Each wall is flat, endless, passes through zero and stands at right angles to its row. A trip goes straight from one point to another. List the walls that it crosses, first one first.

Walls:
(1): 16 20
(2): -44 4
(3): -37 33
Trips:
-3 20 to -26 2 => 1
-4 1 to -3 22 => 1
-22 -23 to 4 17 => 1, 2
-38 9 to 28 -13 => 3, 2, 1
17 -29 to 22 7 => 1
33 -11 to -21 33 => 3, 2
30 24 to 19 -49 => 1
37 -5 to 60 -16 => none

Walls:
(1): 2 7 -28 -10
(2): -10 -32 0 -14
(3): 32 23 6 27
(4): -37 -25 14 -4
(5): -7 29 -20 6
(6): 13 13 -6 -16
Trips:
-52 -46 33 1 to 26 -10 -33 -24 => 1, 6, 4, 5
-38 33 32 -2 to 7 15 13 -4 => 3, 6, 4
25 27 -5 8 to 21 -27 21 -28 => 5, 1, 2, 3, 4
-27 -15 3 31 to -44 -23 -6 -4 => none
-23 5 -37 -39 to 0 23 60 -38 => 5, 1, 2

Walls:
(1): -13 -6 -2 0 27 -4 42 -14
(2): -1 60 -23 17 35 13 28 -33
(3): 16 21 31 21 -10 -13 -19 16
(4): 31 5 -32 -5 4 0 -12 43
Trips:
-35 18 -28 24 -18 9 18 25 to 2 28 17 20 20 11 5 43 => 3, 1
27 4 -10 20 50 37 -20 -12 to 2 -20 15 -53 5 -9 -7 14 => 1, 2
-19 -34 -14 16 12 21 27 -38 to 8 -32 5 -17 -25 5 25 -19 => 2
-11 15 9 21 -5 10 -3 -9 to -24 -2 35 8 -31 5 19 -28 => 1, 2
16 -9 4 27 -16 -9 -25 -7 to 3 -21 -8 -15 30 2 -54 8 => 3
5 -9 2 29 -5 -2 -37 31 to 2 16 3 -8 22 -11 -26 -19 => 2, 4
-10 -13 -14 -6 11 -8 -18 -3 to -28 -19 9 19 28 34 -20 -22 => 4, 1, 2
-3 22 -15 -41 -6 -14 3 -24 to 5 -1 13 8 -15 -12 18 -3 => 3, 2
34 -5 -13 19 -20 12 -15 -4 to -10 1 -5 23 -12 -3 7 35 => none

Walls:
(1): -11 -28 -20 2 -2 12 -10 18 -14 -11 0
(2): 7 6 1 18 -37 -23 17 23 -16 -13 24
(3): 1 4 -19 4 6 4 -32 21 16 41 -13
(4): -16 -3 -27 10 5 15 -16 11 -12 14 -7
(5): 11 -5 22 4 -6 3 5 -1 13 -11 -20
(6): -30 2 13 8 -3 5 -16 2 -4 8 21
Trips:
21 -24 5 2 8 -13 -21 -9 3 -28 -13 to -14 -19 -15 -8 0 1 3 -30 -28 5 0 => 4, 5, 6
14 7 -3 6 -4 -30 18 -4 -30 29 -15 to 9 -9 14 -20 18 19 -1 18 -22 -7 14 => 3, 1, 2, 6
-1 -19 10 -21 0 11 -23 -40 14 2 5 to -1 20 10 8 20 -4 -60 16 -6 -37 28 => 5, 1, 3, 4, 2
-31 45 0 -14 8 -10 17 13 -12 -25 -5 to 12 27 -4 15 16 16 3 -16 22 -7 24 => 2
0 22 -13 -10 9 -15 31 6 -4 1 -3 to -5 30 6 -2 -12 -4 23 24 7 58 14 => 3, 6, 4

Walls:
(1): -7 -8 46 1 0 -26 10 1 -19 -17 -11 -4
(2): 6 13 -30 0 -3 8 17 4 15 12 -1 27
(3): 8 -22 32 2 21 6 25 2 29 16 -13 21
(4): -23 30 25 -32 6 7 -9 -21 -1 -13 47 -1
Trips:
-24 26 -37 8 -23 19 -6 -4 -8 -4 -12 -20 to 14 -8 -10 21 3 4 -7 11 17 -12 -11 11 => 3
12 6 -58 -10 6 18 33 -23 -47 35 2 -12 to -18 -7 4 10 -4 17 -27 -1 1 -10 6 18 => 4, 2
8 22 33 -20 -13 -3 -11 7 -8 10 -51 24 to 11 22 -31 -40 0 7 -1 -11 35 -20 -6 13 => 2, 4, 1, 3
-5 -26 11 -5 2 -20 7 1 -26 11 33 15 to 1 -23 -9 -3 -18 -6 25 40 20 32 14 -9 => 4, 2, 1
-22 -27 -25 41 -7 -6 8 -19 -6 -5 -7 17 to 6 -6 -31 -23 13 9 -26 -17 -13 -19 -22 4 => none

Walls:
(1): 6 11 25 -25 -9 6 -18 -16 8 -16 -8 6 21 -2 -10 -13 10 22
(2): 4 -1 -9 -34 9 -52 -2 -11 8 -8 -19 -43 -2 -32 -18 -16 -18 -19
(3): -12 -24 13 -20 -19 -8 -9 24 21 6 8 -2 4 -23 6 16 12 21
(4): 15 19 7 13 -47 -8 -13 0 26 -6 -6 -53 -1 34 11 20 25 -7
(5): -40 -7 26 10 15 -10 9 7 -8 -35 2 -8 -23 13 -2 -8 -19 16
(6): -22 -12 10 -12 -22 8 -4 -30 -6 6 34 -33 27 12 -13 -24 14 -30
(7): 11 -5 24 27 11 4 2 -27 1 -6 8 -6 29 22 -23 29 11 -9
(8): 1 0 25 9 -6 10 -5 1 -14 -11 19 5 32 -37 -5 -21 12 22
Trips:
-7 10 -14 -17 -6 3 3 11 -3 16 0 12 -13 -5 28 -4 -13 -6 to -13 -3 1 60 -20 22 -4 -19 33 15 -30 5 10 32 4 25 -8 -38 => 3, 4, 7, 6
-9 21 -26 -20 14 -4 -4 20 4 22 -26 -19 -5 3 -5 12 2 -17 to 36 12 4 3 -8 -34 -1 -22 -30 5 -14 -2 -10 -25 23 -10 -21 -2 => 4, 8
35 24 -1 -27 10 3 -12 -14 4 22 0 -19 19 4 -3 6 2 15 to -23 -27 3 -7 15 30 39 5 5 2 35 -17 -9 25 7 -24 -11 3 => 8, 2, 4, 5, 1, 7
-5 19 -23 -2 0 -17 -13 -10 -6 -19 -18 7 11 20 -3 -23 -33 11 to 7 -18 -3 -35 0 2 26 8 38 -32 0 14 -26 2 16 -1 -22 -14 => 3, 1
5 7 33 12 -12 22 -14 -37 -37 21 -24 -21 -1 14 -4 -15 16 -9 to -11 12 16 -21 -22 31 -26 -9 -25 30 10 -57 4 8 -5 22 33 30 => 3

Walls:
(1): -8 12 -31 -13 17 -29 2 -14 -3 13 -16 -38 -48 -15 28 3 11 -21 7 43 20 -27
 13 12
(2): -16 -20 14 6 1 -7 16 5 -22 8 0 -1 19 13 20 -13 -2 19 -7 -8 1 28 9 -9
(3): -23 2 12 -8 -13 -15 15 -25 30 2 1 -13 3 27 -17 16 28 22 -15 -33 -15 13
 25 -20
(4): -2 8 24 25 15 56 12 13 31 -11 1 -24 0 12 1 4 -43 0 17 -15 2 3 -18 5
(5): -10 -4 -14 25 8 1 20 31 7 21 -27 -5 29 -24 -22 -17 -5 1 -4 -31 -39 3 8
 18
(6): 30 16 -16 -10 -5 -2 13 16 19 5 -6 -10 -1 1 5 -10 -21 -33 13 13 5 -3 29
 17
(7): 9 17 -23 10 0 -9 0 9 11 -43 -32 -5 14 24 -5 -6 -4 -15 -20 0 -17 -3 -36
 17
(8): -7 -7 32 18 21 -4 31 8 20 -4 -14 24 7 10 -60 -13 -7 -18 7 -2 -20 10 1 3
(9): -53 -19 -14 18 -5 -17 8 10 -8 3 50 16 -37 -1 -1 -17 -3 -10 26 -40 0 16
 -4 21
Trips:
-3 5 -36 -26 25 10 -20 -5 -1 -32 -15 8 -16 -22 3 -25 -20 -5 -12 23 -12
 31 -3 -8 to 5 -32 -17 0 -5 -6 -4 15 6 -1 -34 20 -11 -5 47 18 -32 -14 18 18 -10 -45
 46 10 => 5, 7
-20 -5 -20 5 -13 -19 -29 3 1 -4 -17 15 1 -9 -39 0 -8 13 -31 6 -3 -29 -21
 3 to -12 29 -19 -12 -9 -15 30 7 7 22 -1 -12 -4 -8 -12 -24 -14 -12 -4 -2 11 21
 -12 1 => 1, 9, 6, 3, 2
-5 25 20 18 -6 6 -6 -44 -5 1 3 -29 18 -11 -18 -34 -22 -8 25 14 19 -4 -13
 -8 to -23 33 -2 5 27 -24 5 15 -18 -24 -24 -25 7 11 17 -9 20 14 -2 -9 -3 21 -10
 5 => 7, 6, 2, 5, 3, 8, 4, 9
24 1 19 -6 33 -25 -5 4 -20 34 10 4 -30 -21 16 19 17 1 -19 -27 -26 7 12 4 to 3 -21 19 13 -20 -35 5 10 -6 3 13 4 -16 5 -27 2 19 -33 -4 32 -17 -19 21
 -11 => 8, 2, 6, 5

Walls:
(1): -9 -17 -7 4 -29 -18 -32 -22 6 12 -6 16 -6 0 -32 -9 6 -1 2 -35 -9 -24 9
 11 5 -7 -5 14 -12 -8 -2 -21 -24 -20 17 13 -10 13 6 10 -16 7 0 0 0 -2 3
 12
(2): -11 9 6 0 -1 32 -4 -6 16 -10 4 -9 -2 -36 1 4 -3 -22 -18 8 13 10 6 -33 0
 -2 -11 -2 -6 -16 -6 -23 9 9 0 -17 1 21 -2 5 1 -6 7 -7 -10 4 -13 5
(3): -50 9 17 -1 25 8 -4 -9 11 13 3 5 -9 -31 16 44 -14 -2 2 -19 21 -17 -1 -13
 46 15 -10 13 -26 7 24 -13 -23 -1 16 -16 2 22 12 23 -19 -32 8 19 -3 -11
 -14 -12
(4): -27 -20 5 -11 -7 -22 -16 1 45 13 -39 21 20 -5 5 25 -2 21 11 -21 17 10 9
 10 31 -1 6 5 7 -14 12 20 -20 6 36 18 8 -8 -1 14 4 -7 -4 9 -6 -11 -1 27
(5): -6 20 14 14 5 -3 -14 -8 8 -17 14 4 16 -22 -20 -11 2 -2 0 -28 8 34 -3 8
 -1 -27 14 4 -27 -3 -38 -2 -31 -13 -4 -23 4 -1 17 -32 -3 7 -24 -3 -17
 -13 0 3
(6): -13 -18 9 13 -20 25 -17 20 13 10 -6 -19 2 -22 -15 14 2 -6 22 -31 -5 -3
 14 -8 -3 14 14 -10 -23 5 30 -8 -15 18 26 -35 -29 1 38 -8 5 -16 15 20 23
 9 -2 2
Trips:
5 -23 -20 -6 6 -14 -20 -23 -17 16 8 7 -1 7 9 8 31 -33 16 4 -6 26 3 43 12
 1 -11 -4 -7 18 10 -2 -8 0 -2 -5 22 22 -13 -21 29 -37 18 -14 -3 -21 9
 -26 to -29 -8 -12 9 -21 -19 7 15 6 -6 -15 0 -20 31 -5 3 -9 -1 -3 22 2 -27 -32 7
 -1 -23 -2 -5 19 -19 -21 33 -28 18 22 -6 10 24 -42 6 -6 46 21 -14 10 -25
 -23 6 => 5, 4, 3
-33 28 25 -46 0 -23 12 8 24 6 1 20 21 -3 -20 25 21 -3 -2 -6 29 53 18 -22
 17 0 15 -26 14 -5 -8 -32 -25 4 0 27 5 -23 -3 -4 8 -21 -18 -5 -7 8 18 -3 to 9 -24 21 9 -14 -2 22 17 0 4 4 1 -3 20 -17 -10 -5 -19 13 -22 -23 5 -25 19
 23 -9 -9 24 1 -15 26 -12 -39 16 9 15 -9 15 -5 9 35 11 -1 -7 0 12 25 12 => 1, 6, 2, 3, 5
8 -22 -4 -27 16 -28 -14 -12 -11 -12 5 6 30 -26 -24 22 9 -4 2 -2 -30 -31
 -19 -7 -3 -8 12 19 -5 -1 33 10 -7 4 9 2 3 -2 4 -2 25 -8 1 10 2 14 11 24 to 3 12 14 -15 -10 -15 38 -28 3 18 -3 -21 -17 6 5 -13 -29 9 -5 0 -2 -1 13
 13 -3 2 -21 3 -11 22 25 28 0 -17 18 0 29 15 21 9 -22 7 3 -7 -19 -17 6 1 => 6
5 -2 -3 26 5 11 -17 3 -2 -3 2 7 25 -22 33 8 -23 -13 6 10 -1 -13 -12 -22
 3 -12 9 19 -2 3 -5 -11 10 -1 7 -6 -24 14 10 -3 18 -2 7 -17 6 17 9 19 to 12 37 -19 -11 -11 -8 4 -21 -5 31 -21 -4 -16 -3 -2 -2 60 -30 -17 -33 3 -3
 -6 -3 -16 1 12 -26 0 -3 -20 -23 -12 -19 -16 -10 -9 9 5 12 15 23 11 3 -1
 -15 2 -12 => 1, 3, 6
-5 18 18 20 8 -9 27 -10 -14 15 -6 34 6 30 9 2 10 10 26 -21 15 26 -12 -2
 -7 -5 6 -7 -1 -6 -40 -7 -19 5 -17 27 6 18 5 7 10 -4 -1 -19 -26 -25 26
 -20 to -10 0 7 2 -7 8 -10 -5 -3 7 17 15 -12 -37 13 -17 -21 -2 -13 -30 26 23 -12
 -1 6 -10 8 1 -29 11 -32 2 0 27 -27 19 -21 13 24 24 3 -7 29 4 -25 6 7 15 => 1, 3, 2, 6
-7 -25 3 -30 -4 -6 -13 21 -41 -23 15 -5 -26 44 -15 -13 -6 28 -23 42 7 18
 -10 -10 -36 -23 -16 26 -1 -3 6 -22 13 0 -8 -2 26 -27 -26 5 2 -15 -9 -31
 -3 15 -18 6 to 1 -15 -5 11 -21 -22 -20 14 -4 -18 12 -12 -4 -23 28 36 9 7 27 -21 33 -30
 11 -3 20 14 10 -7 -13 2 -10 13 24 22 17 2 27 15 8 -21 8 -3 3 -27 -34 -1
 14 42 => 2, 4, 3, 6, 1, 5
